Rows are points. A path goes straight from each point to the next, and from the last back to the first. The post is the endless flat space through its rows: a point in 2 columns, a line in 3, a plane in 4, and so on, so that a path can go around it. Count how often the path circles the post. Going back the other way cancels.
In the rows, zero is written as 128.

Post:
[[139 139]]
Path, 19 rows:
[[ 85 120]
 [152 180]
 [171 160]
 [153 131]
 [118 114]
 [ 88 124]
 [134 157]
 [103 134]
 [127 111]
 [160 135]
 [169 161]
 [142 166]
 [104 152]
 [156 164]
 [153 173]
 [144 158]
 [193 161]
 [174 123]
 [115 109]]
Times around: 1

Post, 5 rows:
[[147 161 147  97 127 160]
 [127 100 126 175  89 128]
 [122  93 151 169 133 117]
 [122 137 129 137 159 135]
 [106  96 120  99 177 122]]
Path:
[[145 170 125 189 147 113]
 [128 180  59 133 143 104]
 [141 113 106 116 178 123]
 [138 120 193 166 211 163]
 [139  84 106 190 105 110]
 [118 126 134 102 165 103]
 [109  98 191 133 139 114]
 [128 103 182  92 112 176]
 [ 90  96 136 133 160  97]
 [130  87 109  49 151 108]
 [151 133 133 162 138 173]
 [121  94 163 146 144 172]
 [110 110 131  96 151 144]
 [137 135 154 143 169 170]
 [142 105 109  56 140 121]
 [125 106 108  97  99 123]
 [ 97  66 122 149 113 115]
 [122  89 128 123 123 145]
 [153 124 126 129 124 143]]
Times around: 1

Post:
[[146 106 164 115 152 121 151 166 144 106 122]
 [108 126 157 113 135 111 160 132 143 111 117]
 [150 103 125 106 115 155  91 125 134 140 141]
 [161 148 115 156 117  89 168 131 136  97 139]
 [ 98 140 150 173 124 138 136 158 110 206 152]
 [178 110 109  60 142 159  97 119 101 119  99]
 [127 165 154 214 113 173 122 125 117 194 141]
 [161 133 105  85 153 119 149 126 155 100 138]
 [124 107 121 147 157 133 141 129 115  89 123]
 [130 156 123 167 131 155  85 150 123 175 121]]
Path, 27 rows:
[[111 113  78 109 153  94 103 161 125 109 100]
 [190 108 102 119 153 175 105 143  96  75  98]
 [ 75  97 158 197 140 169 124 132  77 117 121]
 [128 128 119 165 142 128 115 162 137  99 134]
 [128 108 160 135 115 165 146 134  86 131 131]
 [128 122 133  98 141 138  74 135 131 130 139]
 [162 112 148  73 130 116 121 117 184  88 120]
 [164 138  91 139 130  98 138 128 164  93 119]
 [124  89 121 134 188 148 170  80 130  84 106]
 [147 108 125 166 149 158 139 126 120  92 104]
 [144 114 146 103 141 168 156 161 109  97 105]
 [ 85 132 192 107 152 136 138 179 140 144 140]
 [160 108 108 135  99  78 116 146 102 162 202]
 [172 101 139 144 156 151 118 150 129 153 135]
 [175  96 113  96 168 157 118 102 181  33 101]
 [141 142 141 130  98  92 150 202 141 162 127]
 [152 144 101 135  84  97 177 142 118 145 184]
 [134 112 155  91 147 157 123 126 129 124 149]
 [150 180 102 136 152 162 124 100 123  85 123]
 [134  99 123 149 166 156 143 175 113 141 146]
 [180 161  90 197  98 152 150 144 140 115 150]
 [154 134  90 133  99 159 108 114 101 150 184]
 [101 142 176 183 121 141 178 168 111 143 128]
 [176 121 159  75 105 151 148 168 128 144 128]
 [110 108 164 157 158 172 185 127  44  92 120]
 [ 99 162 140  73 168  87 135 156 185 122 114]
 [191 108 112 137 154 161 108  87  96 126 107]]
Times around: 3

Post:
[[130 121 124 109 144  94 113 123 109 143  88 112 129 157 136 109 171 162]
 [ 73  92 134 125 158 112 120 101 147  95 125 162 122 110  90  98  92 181]
 [ 73 152 157 232 150 131 160 140 139 129 109  98 164 143 136 173 176  26]
 [148 149 130 109 109 102  93 152 123 147 115 117 135 134 142 137  82 104]
 [125 115 134 160  90 131  98 136 121 111  98 120 130  98 158  93 102 146]
 [157 134 109 120 100 153 148 116 155 102 107 113 119 200 138 137 140 154]
 [169  80 108 139  91 174 111 125  93 118 123  92  69  96 114 130 117 102]
 [127 119 134 123 113 115 144  95 148 140 112 192 126 128 128 137 119 138]
 [118 130 146 102 112 137 117 152 138 125 139 145 140 135 160 112 139 121]
 [156 122 134 145 120 111 141 167 166 114 102  91  78 197 155 117 137 177]
 [156 126 135 165 119  90 136 128 107  87 158 113 162 116 145 134 125 141]
 [130  96 131  98 120 129  90 139 167 158 100 119 144 121 138 132 158 138]
 [110 123 141 145  85  96 102 161 117 135 139 129 159 148 116 126 102 112]
 [169 135 106 137  49 110 104  54 116  92 214 133  96 161 154 158  98  96]
 [ 83 115 124 150 123  99 134 135 106 128 125 145 160 152 160 184 136  79]
 [164 111 178  95 120 103 122 145 101  78 108 127 125 185 164 118 184 147]
 [151  59 122 119 141 121  84  96 130 130 133 118 124 142 126  87  97 133]]
Path:
[[144 129 152 125  69 145 140 127 140 123 157  95  66 146 146 141  85  86]
 [177  88 140 160  94 120 125  77 124 136 106 119 124 167 136 138 113 141]
 [127 102 157 119 118 123  57 152  96 108  88  49 164 169 133  88 124 114]
 [137  92 102 101 169 129  99 111 119 154 154 116 147  75 141 136 169 166]
 [143 145 159 129 111  89 118 127 131  85 161 187 149 180 194 133 137 130]
 [113 163  96 172 150 122 114 107 135 150  93 151 133  96 181 132 137 110]
 [140  80  86 145 113 111 120 123 130 118 148  89 172 175 163 134 134 108]
 [ 78  79 158 139 153 121 157 129 130 135  50 139 132 172 186 102 171 134]
 [101  93  74 122 164 117 120  84 153 196 130  94 137 170  98 195 116 140]
 [153 123 139 178  84 143 108 132 144 170 116 120 116 134 145 106 118 152]
 [160  85 136 134  98 102 106  86 119 120 157 132 154 134 148 142 110 130]
 [ 99 122 123 108  76 182  80 163 130 163 139 129  84 149 114 145  98  97]
 [177 212  59 136 104 161 141  93 144 138 121  90 131 139 118 164 137 123]
 [102  71 106 147 167 111 113 117 114 110 157  97 128 196 109  91 146 112]
 [ 81 124 134 170 165 106 173 161 164  88 155 119 103 143 160 145 189 100]
 [199  99 103  97  46 100 141  74 161 130 181 130  84 156 147 177 112 147]
 [123 161 151 161  98 139 162 119 151 106 156 150 107 143 136 146 100 150]
 [ 84  84 151 139 164 111 113 145 154 137 134 136 134 174 102 151 162 145]
 [164 122 125 189 129 122 133 112 182  99 107 134  97 148 108 158 101  98]
 [146  72 155 120 120 128 155 125 173  89 145 122 128 126 115 118 132 109]
 [172 108 124 100 101 115 158 138 124  89 172 134 172 208 125 114  81 158]
 [210 128 195 132 118  86 148 114 133  73 150 139 117 137 151 151 107  97]
 [140  97 168 194 117  90 138 116  95 117 140 146 125 153 159  78  71 136]
 [144  90 125 127 143 110  94 104  98 111 171 129 194 152 166 121 153 120]
 [ 89 151  85 145 208 124 143 199 158 166  87  97 107 151 103 110 116 117]
 [129 122 128 167 122  93 128  91 127  86 114 127 132 108 132 123 103 137]]
Times around: 4

Post (17 x 18):
[[ 95 146 149 120 142 118 153 121 108 112 130 109 119 113 200  89 110 151]
 [181  98 157 122 150 129 123 115 154 175 101 139 160 103 116  94 169 161]
 [162  85 155 147 141 162 122 107 125 145 147 142 145  96 127  80 200 115]
 [179 116 151 111 151 120 166 125 132 145 141 148 109 129 118 100 144 115]
 [ 82 163 113 140 129 131 182 156  98 139 122 129 122 105 151 147 122 147]
 [180 100 137 113 129 115 127  74 110 165 108 111 104 123  83 114 166 116]
 [ 96 133 141 131 162 105 145 193  78 101 137 121 118 117 144 106  88 141]
 [110 152 151 120 131 153 133 156  98 110 133 143  91 111 170 133 100 162]
 [115 151 125 122 139  93 121 167 111 123 107 129 115 118 191 138 135 123]
 [136  78 109  69 126 133 138 111 111 170 129 142 118 116 106 112 155 112]
 [ 96 147 157 124 148 142 140 146 107 173 120 105 111 117 161 111 113 117]
 [109 130 146 158 108  81 130 136 125 135 129 144 105 130 155 129  97 137]
 [136 178 151 137 139 161 109  99 141 104 127 155 166 164 119  89 103 112]
 [ 85 179 126 126 101 137 132 157 142  94 121 102 102  93 144  90 103 115]
 [137 100 179  89 135 109 124 107 128 137 120 144 124 144  83 111 181 131]
 [150  75 166 112 128 145 131 106 156 120 128 108 143 128 116 120 142 120]
 [143  86 146 133 165 138 127 104 147 149 102 156 102 130 117  96 147 134]]
Path (29 x 18):
[[155 147 122  88 144  69 155 117 147 174  85 138 103 141 132 113  92 122]
 [117  82 157 139 113  52  46  81 140  94  75 105 127 163  71 165 122 126]
 [133  74 149 118 215  81 115 124  56 213 131 139 143 168  81 119 121 135]
 [168 131 165  81 125 124 101 157 158  61 124 146 134 168 129 108 148 137]
 [ 72 127  83  99 154 143 195 174 103 191  81 167  53 132  56 108  43 134]
 [135 172 130 138 115 102 156 149  96 140 111 149 160 107 124 131 128 116]
 [147 163 142 105 138 133 105 142 134 108 115 180  77 122 114 102 134 112]
 [136  68 188 152 146 146 137 110 199 121 162 147 125 119 141  70 107 144]
 [ 91  82 124 134 136 199 119 140 172 143 144  74 180  72 112  47 174 117]
 [110  85 164 109 112 116  94 144 176 145 103 132 153 123  99  95 165 146]
 [ 90 135 120  84 145 175 154 187 138  86  93 108 176 112 128  85  81 132]
 [140 116 143 122 160 147 103 165  84 203  89 136 147  84 109 111 142 122]
 [ 94 144 144 119 109 148 126 160 171 109 105 117 129  92 146 133 116 139]
 [ 84 168 120  98 130  96 158 130 112 139 137 109 133 119 154 107 126 138]
 [ 96 131 122  84 154 147 167 151  90 181 148 151  86 148 123 125 129 114]
 [142 162 125 117 175 107 145 131 118 197  77 146 151 136 135 103 150 148]
 [139 112 151  95  77 101 185 141 156 138 114 149  97 143  98 150 106 100]
 [145 120 140 102 149 106 128 118 116  98 105 156 122 117  99 112 157 125]
 [ 97  80 192 148 116 184 118 109 140  66 156  97 104  91 128 128 114 174]
 [ 82 155 130  42  74  95 144 110 146  71 157 115  93 150 145 136 139 111]
 [ 59 139 123  63  94 158 162 161  62 136 169 155  58 127 104 143 126 111]
 [150 147 115 163 139 130 149  84 123 165 107 164 117 156 151 110 102 146]
 [156  83 127 167  95 138 173 129  98 140 128 140 103  93 189 174 121 131]
 [144  51 174 150 169 101 126 107 167 103 100 131 132  94 141  71 141 138]
 [117 132 124 139 138 126 153  61 144 182 127 133 157 150 134 150 117 107]
 [127 112 141  82 129 114 108 136 188 135 130 126 116 121  90  75  98 133]
 [199 159 101 165  49 126 129  83 165 132 150  51  74  91 106 100 113  79]
 [144 186 132 136 108 162 168 149 122 120 124 153  94 124 132 104 147 137]
 [127  49 154 142 135 116 122 121 111 136  93  97 129 125 160 152 144 105]]
Times around: 5
